Rows are points. To make a cloud, some directions were put in groups of two or more. Within a group, all points are equally far from the middle, so they leave a hole (a ring in 2 directions, a hollow ball in 3). The other directions are filled evenly. Then the cloud was stretched, turned, moved and blurred a little. Count the holes, and give their numbers of directions, smallest first.
In the rows, 128 means zero.

Cloud:
[[ 68  99]
 [ 98 123]
 [139  89]
 [128 122]
 [ 95 107]
 [174  98]
 [118 106]
 [ 83 161]
 [183 156]
 [158  96]
 [118  86]
 [ 88 180]
 [163 167]
 [113 155]
 [111 183]]
Holes: 0

Cloud:
[[109 198 131]
 [168 124  90]
 [167 138 156]
 [176 119 129]
 [136 192 105]
 [166 115 155]
 [172 151 141]
 [120 119  62]
 [131 149  64]
 [164 109  90]
 [104  86  97]
 [119  83 146]
 [129 120  63]
 [ 69 136 118]
 [153 115 168]
 [ 89 103  89]
 [135 138 179]
 [117 185 159]
 [ 84 107 141]
 [137  87  86]
 [151 187 125]]
Holes: 1 (3)

Cloud (30 x 4):
[[ 99 102 123 181]
 [126  77  86 134]
 [100  62  89  93]
 [173 136 123 157]
 [ 90  85  96 136]
 [125 139 132  84]
 [105  82 144 115]
 [150  87  86 170]
 [ 71 135 107  80]
 [ 93  85 161 130]
 [ 66 126 103 116]
 [ 61 138 105 140]
 [ 93 139 188 122]
 [157 165 128 119]
 [ 61 135 141 116]
 [109 152  81 152]
 [126  97  83  92]
 [ 95 138 171  82]
 [ 86 122  86 128]
 [ 83 134  69 109]
 [ 91 122 167 117]
 [ 74 139 103 156]
 [126 171 149 154]
 [ 67 130  92  80]
 [107 160 198 122]
 [ 91 126  64 153]
 [136  82  72  78]
 [113 132  67  99]
 [155 108 144 172]
 [117 122 101 129]]
Holes: 0

Cloud, 27 rows:
[[114 150 143  58]
 [119 122 115 194]
 [ 92 175 107 106]
 [172 141 126 123]
 [ 87 140 106 141]
 [110 157 116  73]
 [151  97 107 151]
 [162 129 141  48]
 [189 105 143  92]
 [101 118 129 105]
 [174 188 134  92]
 [158 168 163 151]
 [ 98 189 162 105]
 [142 171 171 144]
 [126 174 117 153]
 [157 125 176 149]
 [ 76 136 184 126]
 [ 87 172 136 159]
 [119 180 149 118]
 [ 74 164 181 159]
 [170 119 157 166]
 [ 97 166 176 107]
 [193 162 161 132]
 [180 144 176 120]
 [135 136 129 188]
 [128 134  99  78]
 [109 101 139  76]]
Holes: 0

Cloud:
[[103 167 151  98 165  91]
 [119 185 161 122 121  93]
 [150 150  35 100 119 120]
 [167 129 189 159 135 138]
 [182 152  68 102 111 159]
 [119 125  61  82  90 131]
 [ 93 178 127 124 117 159]
 [ 67 157 130 146 122 120]
 [171 133 123 157  71 124]
 [115 134  97  95 167 121]
 [153 114  90  79  92 145]
 [214 127 146 156 135 137]
 [179 187 157 113 149 134]
 [127 177  86 119 152  60]
 [178 163  83  94 136 163]
 [143 166  38 115 126 100]
 [125 115 152 122  81  68]
 [159 185 109 115 176 155]
 [108  92  94 154 114  55]
 [152 145  70 136 177 107]
 [177 100  94 144 154  90]
 [112 104 114 171  88  71]
 [124 161 139 130  83  93]
 [ 68 114  81 116 114 124]
 [157 123 174 104 119  89]
 [165 121  63  89 106 102]
 [101 123  40 128 128 106]
 [156 111 134  80 100 137]
 [192  95 109 110 118  87]
 [131 169  79 126 179  75]
 [111 186 101 156 141 123]
 [121 115 151 110  66 114]
 [ 96 109 107 161  93 122]
 [123 124  52 140 150  81]
 [179 108  99  97 113  86]
 [154 117 115 166  96  40]
 [128 111  45 149 127 103]
 [127 176 148 107 157 175]
 [123 190 159 119 145  83]
 [163 138 135 174 128 147]
 [107 170 104 112 155  58]
 [113 152  72 128 170  66]
 [163 141 181 153  92 116]
 [147 119 175 139 158 140]
 [159 132  81 166 129 142]
 [151 118 107 178 116  40]
 [120 138  76  91 138 168]
 [175 116 130 139 165 136]
 [120 145 112 105 182 102]
 [ 99 112  96 104 152 115]
 [ 88 155 122 132 121 169]
 [119  90 118 155  70 109]
 [ 94 170 105 146 162  57]
 [128 148 105 140 138 178]]
Holes: 2 (2, 4)

Cloud:
[[156  91  75  81 119 117 157  83]
 [171 114 101 155  75 158 104 117]
 [125 152 140 181 170 161 153 115]
 [ 80 118  74 129  89  99 129 182]
 [ 83 149  65 143 158 175 151  93]
 [120  56 143 111 127 127 129 169]
 [167 124 104 157 125 138 133 198]
 [115 173 103 114  97 148 113  58]
 [150 134  95 133 190 125  85 114]
 [141  97  98 185  80 148 101 115]
 [148  91  67 130 105 125 180  66]
 [137  98  82 159 178 166 177  68]
 [161  99  54 155 148 114 155 134]
 [128  59 129 131 166  92 138 101]
 [129 104  76 108 169 162 152  41]
 [128 132  46 121 117 129  87 180]
 [ 88 110  97 164 116 118  83  88]
 [126  69 101 100 171  93 111  96]
 [106 149  61 145 153 109 167 102]
 [133 144  80 166 163 113 121  71]
 [135 119 121 152  86 185 115 203]
 [135 186 140 105 109 166 155 128]
 [122 100  80  89  95 143 179  84]
 [133 113 150 125  84 114  95 141]
 [ 88 163  97 107  93 162 127 167]
 [ 98 105 172 142 145 135 177 122]
 [ 75 143 100  81 121 162  99 110]
 [100 120 102 155 141 125 164 220]
 [125 128 120 103 159 125 111  51]
 [138 167  80 171 109 161  89 137]
 [ 82 178  86 120 131 194 124 109]
 [131 123 124 161 128  72 211 157]
 [ 73 107  72 131 157 169 128  67]
 [160 153  71  94  89 127 155  83]
 [147  88 122 177 177 131 155  91]
 [117 153 119 170  71 164 109 182]
 [117  67  74 140 128 108 145 195]
 [180  92 103  93 136  99 125 166]
 [136  91  79  80 116 114 106 109]
 [102 122 118 208 118 113 121 197]
 [ 83 145 161 125 109 167 171 105]
 [116 139 100 209 132 171 125  88]
 [ 99 106 130 111 185 144 145 186]
 [112 108  77 138 194  80 143  88]
 [134 122  91 101 178 165 162 143]
 [173  97 106 162 147 173 114  75]
 [116 118 167 120 131 134  81 190]
 [126 147  97 101 142 153 121  26]
 [ 93 182 126 113 125 178 154  98]
 [116 111 104 129 107  66 187 119]
 [110 129  78  95 158 185 141 137]
 [111  97 129  99 168 170 157 139]
 [104 150  57 158 171 103 136 140]
 [ 92 146  99 175 142 141 181  98]
 [138 115  87 106  91 125 158 171]
 [106 142 171 117  98 102 143 155]
 [ 91 166  63 132 159 123 116 164]
 [149  85 165 123 125 166 209 106]
 [174 136  69 171 153 120 131 136]
 [180 115 134 172  91 118 152  98]
 [ 92  81  86  96 149 103 155 105]
 [149  96  81 125 165 141  96  72]
 [104  92 149 173 137 156 105 104]
 [132 132  51 150  92 122 125 102]
 [100 139 149 119 150 129 105  90]
 [111  45 101 119 116 135 120 133]
 [ 62  98 143 165 134 166 148 133]
 [131 116  46 124 170 143  76 126]
 [135 154  92  65 143  90 153 144]
 [107 104 136 101 156 185 142  74]
 [135 129  89  92  99 138  87 168]
 [ 65 135  77 150 156  98  88 113]
 [124  67  86 127 167 153  97  96]
 [135  82  73 147 202 118 141 129]
 [126 177  91 106 164 166 148  70]
 [190 122  99  99 169 142 158 138]
 [125  90 151 123 122 170  97  94]
 [131 116 149 150 208 115 146 112]
 [128 116  43  96 109 141 116 115]
 [166 105 155 124 158 155 150 166]
 [143 141  87 147 110 126 147 198]
 [ 84 135  45 144 112 112 113 125]
 [134 133  92  83 134 129 101  63]
 [137 150  50 129 159 167 106  87]
 [128 118 109  80 123 170 195 123]
 [151 129 137 140 176 173 164 155]
 [ 81 148  87 113 102 150 178  99]
 [132 127 138 127 199 147 168 152]
 [147 117 155 140  71 148 176 153]]
Holes: 1 (6)

Cloud (96 x 9):
[[108 173 157  94 163 112 153 146 138]
 [102  85 126  57 118  94 116 133 114]
 [141 172 116 122 101 170 119  82 101]
 [148  96 127 138 126 169 174 174 151]
 [174 129  97 124  67 125 102 134  83]
 [135  88 213  72 138 113 113 133 130]
 [175  93  87 131 146  70 174 151 128]
 [131 139 157 106 148 162 119 138 186]
 [101 155  92 142 177 148 145 132 181]
 [121 139 129 121 100 154 161 126 116]
 [127 175 100  78 107 118 144 101 129]
 [ 94  77 153  64 135 128 156 154 128]
 [158 134 212 102 120 103 131 149 187]
 [156 178 130  98 156 136 187 172 167]
 [154 146 178  64 100 115 158 144 107]
 [161 127 178 114  57 102 144 141  49]
 [118  63 167  96  55 152 120 142 148]
 [168 144 163  99 117 169 119  77 152]
 [113 129 221 184 152 155 161  61 142]
 [110 149 111 159  66 146 185 145 164]
 [203 130 159 119 121 193 136  98 196]
 [ 99 169 145 140 164 102 152 165 153]
 [132 219 122 176  85  92 131 114 117]
 [184 122 156  72 185 101 152 169 152]
 [159 141 119 124  53 121 147 112 158]
 [ 88  91  89  89 160  99 136 116  97]
 [138 177 121 150 124 173 152 140 107]
 [ 86  99 104 172 120 167 128 151 132]
 [119 185 114 142 124 166 157 122 177]
 [106 179 171 116 177 117 128 145  88]
 [114 133 137 123  74 107  85 123  89]
 [ 95 148 129  90  86 168 141  83 116]
 [ 88 127 164 114 106  94 119  78  60]
 [138 165 139 144 100 180 139  85 165]
 [184 120 118 119  73 101 144 154 166]
 [173 119  93 146 124 150 170 167 149]
 [111 129 160 116 120  84 160  92 117]
 [ 82 127 117 185  77 139 157 135 150]
 [194 146 155  49 168 147 134 168 131]
 [ 87  85 168 131 172 131 132 140  80]
 [136 139 197 108  82 164  92 122  75]
 [167 109  82 118 113 124 169  86 142]
 [124  84 144 124  90  77 136  60 150]
 [129  98 149 140  86  88 211  73 148]
 [119 158  72 150 112  80 160 109  90]
 [ 97 103 164 133 128 183 171  50 123]
 [ 94 144 149 126  63 100 114 124  78]
 [141  74 140 158 184 154 113 127 132]
 [ 93 116 156  94 118 114 132 194  84]
 [156 111 108 114 126 167 129 153 196]
 [102 168 124  94 149 190 131 163 175]
 [190 181 121 117 111 106 105 178 145]
 [157 163  99 173 201 117 153 136 171]
 [ 63 138 124 101 155 106 108 109 157]
 [143  66 127 127 160 104 105 190 104]
 [180 133 196  97 138 120 133  99 155]
 [131 170 143 147 194 130 194 138 142]
 [125  72 140  55 191 106 119 120 115]
 [115 127 163 172 149 177 116 102 145]
 [134 179  71 129 151 110 157 114 150]
 [120  73 198 134  65 102 124 114 121]
 [ 63 111 117 121  75 181 117 170 103]
 [142 120 112 154  94 171 130 118 124]
 [153 145 226 131 119 118 147 126 143]
 [164 148  88 172 215 148 188 140 147]
 [ 99 167 187 182 142  84 119 126 148]
 [157 162 101 160 123 165 171 123 168]
 [168  82 169 103 224 103 116 160 163]
 [146  87 123  85 151 173 170 178 171]
 [132 149 122 163  58 177 121 111 135]
 [139 164 118 119 191 127 186 153 184]
 [105 119 105 156 108 167 194 179  95]
 [159 169 110 152 151  97 149  86  80]
 [150 148  62 200 100 149 162 106 123]
 [131 131  98 107 105  86 153 160 118]
 [167 131 102 120  67 105 167 138 132]
 [113  60 175 121 151 147 157 181 144]
 [ 67 140 124 131 156 150 128  95  89]
 [166 157  80  66 139 100 170 159 143]
 [196  68 176 124 116 128 149 112 116]
 [210 124 147 104 139 146 172 117 149]
 [102 160 130 141 127 141 139 192 148]
 [154 168 107 148 133 170 174 201 128]
 [105 105 129 158 180  83  72 152 140]
 [131 159 137  89 145  97 133  87 133]
 [115 114 157  98 120  97 113  51  73]
 [137 163 135 112 122 196 160 165 129]
 [160 149 120  88  89  96 153 164 161]
 [125 115 103 163 178  77 185 141 166]
 [158 138 121  92 138 159 131 117 120]
 [158  96 116  82  93 123 176 122 114]
 [116 104 124 153  99  57 127  93 151]
 [160 123 102  47 118 192 101 108 111]
 [ 89 152 140 117  91 132 105  75 114]
 [132  78 118 157 187 110 144 167 126]
 [143  65 177 163 123 183 146 136 127]]
Holes: 0

Cloud (103 x 9):
[[120 102  86 161 176 110 158 106 106]
 [109 163  95 156 134 121 126 185 103]
 [ 91  97 103  90 193 118 123 133  91]
 [106  88  82 110  79 164 120  92 154]
 [117 163 135 128  57 100 133 150 111]
 [ 97  60 107 135 150  93 106 164 114]
 [163 113 130 177 157 123 127 141 161]
 [183 147  90  93 128  95 151  71 192]
 [112 151 121 106  64 115 165  81 144]
 [ 84  87 140  70  93 169 126  94 117]
 [156  89  71  64 181 138 108 126 132]
 [120 149 160  63 104 130  78 150 131]
 [182 152 106 115 125  65 100 105 146]
 [146  63  98 161 132 103 102 121 149]
 [121 125 134 137 172 181 128 100 186]
 [145 131  82 121 172 121  80 155 114]
 [148 110 128  71 146  94 147  61 168]
 [162  88  77  64 124 147 161 101 219]
 [164  63 111 149  97 132 128 131 184]
 [138 124  45 138  98 130  95 105 161]
 [130 157 110 126  81 117 149 181 107]
 [106 149 136 137 148 188 163 145 108]
 [112  53 130 145  84 129 114  93 132]
 [151 158 104 119 121  88  97 156 194]
 [169 110 170  55 159 119  81 137 145]
 [146 110 121  36 148  85 138 133 119]
 [123 125  72  72 134 132  70 144 124]
 [ 93  47 107 130 133 103 103 125 154]
 [164 130 105  74 125 102 167  68 161]
 [108 133 108  71 133 171  61 132 158]
 [167 140 178 137 105 103  97 109 169]
 [126 173 166 145  84 123 123  94 115]
 [100  46 113 128  86 110 121  90 125]
 [184 120 102  94  63 133 105  51 170]
 [131  87 159  75 139 132  57 132 155]
 [170 109  84  98 178 127  62 151 149]
 [116 125 141 109 186 100 120 105  81]
 [161 113 115 138 178 120 116 174 146]
 [164  98 166  85 102 128 132  68 214]
 [121 101 128 114 126 188  82  99 209]
 [ 88 109 150  88 132 134  62 120 156]
 [ 84  94 145  88 172 158  94 113 153]
 [ 98 102 189 138 101 100 133  75 140]
 [ 85  92 150 164 132 165 174 105 142]
 [136 116  94 100 156  91 169 176 108]
 [133 146 100 126 110 130 204 118 111]
 [141 110 137  82 124 179 187 142 140]
 [147  88 158 118 145 124 191 159 109]
 [115 118  67 101 120 108 156 107 201]
 [187 103 128  76 158 115 177 124 153]
 [149 151  77  62 164 153 100 105 111]
 [103  78 135 160 128 115 180 105 170]
 [129  78 125  71 117 183 121 139  98]
 [186 113 109  30 116 158 171 115 182]
 [101 156  69 148 145 137 126  80 113]
 [113 167  87 184 116 144 120 131 119]
 [155  80 137  74  73 105 149 161 140]
 [ 98 119 105 106 189 133 104 168 108]
 [190 118 131  59 118 157 182 105 164]
 [118  83 126  80 153 113 204 138 129]
 [119  73  66  88 147 132 136 106 196]
 [105  88 134  81 127 100 202 102 147]
 [202  92 144 130 128 146 105  80 127]
 [109 116  91 117 144 101 137  56 108]
 [106 129 111  89 146 177  88 165 175]
 [110 135  94  65 115 112  63 122 142]
 [155  85 136  56 125  97 148 128  80]
 [123 150 126 102 156 194 140 160 134]
 [170 146 151 144  96 145 134 165 146]
 [ 72 167 119  85  90 102 144  95 148]
 [113 115 132 152 186 128 127 174 101]
 [110  99  62 167 124  94 139 110 149]
 [164 155 111 147 148 118  55  99 143]
 [107 142 100 178 154 118 120 113 181]
 [146 118 159 145 117 112  64  97 152]
 [195  88 132 124  76 130  95  78 142]
 [185 172 111  68  86 122 101 156 146]
 [183 161  96 104 126  73 117 146 148]
 [115 109 108 124 112 191 148  78 131]
 [ 79  75  92  74 169 114 115 123 121]
 [197  81 154  80 155 135  96 117 121]
 [143 120 107  61 154 108 106 160 217]
 [ 55 103 143 111 106 164  95 128 129]
 [172  71 144  68  66 127  88 104 165]
 [ 96 137 113  53  94 116 160  85 131]
 [120 172  76 104 133 136 159 101 188]
 [159 102 135 156  89 150 136 163 146]
 [166 102 136 133 127 168  94 174 159]
 [145 107 153  90 189 136 109  88 128]
 [120 137  83 140  79 142 120 165 144]
 [151 169 161  76 109 142 124 148  96]
 [138 153 154 106  97 138 130 127  55]
 [106 140  91  79  80  97 135 149 166]
 [119 150  83 150  88 139 175 106 150]
 [141  88 172  71 135 143 178 157 138]
 [160  57 117 128 118 119  73  94 179]
 [144  81 137  99 134 115 113 167 207]
 [ 86 152 102  80 103 132 103  72 144]
 [185 109 159 128 135  86 105  97 133]
 [100 148 129 118 137 117  77 155  72]
 [142 138 167 138 126  76 115 156 144]
 [170  96 126 112 150 106  51 128 147]
 [159 144  96  37 160 114 140 103 207]]
Holes: 3 (2, 3, 3)
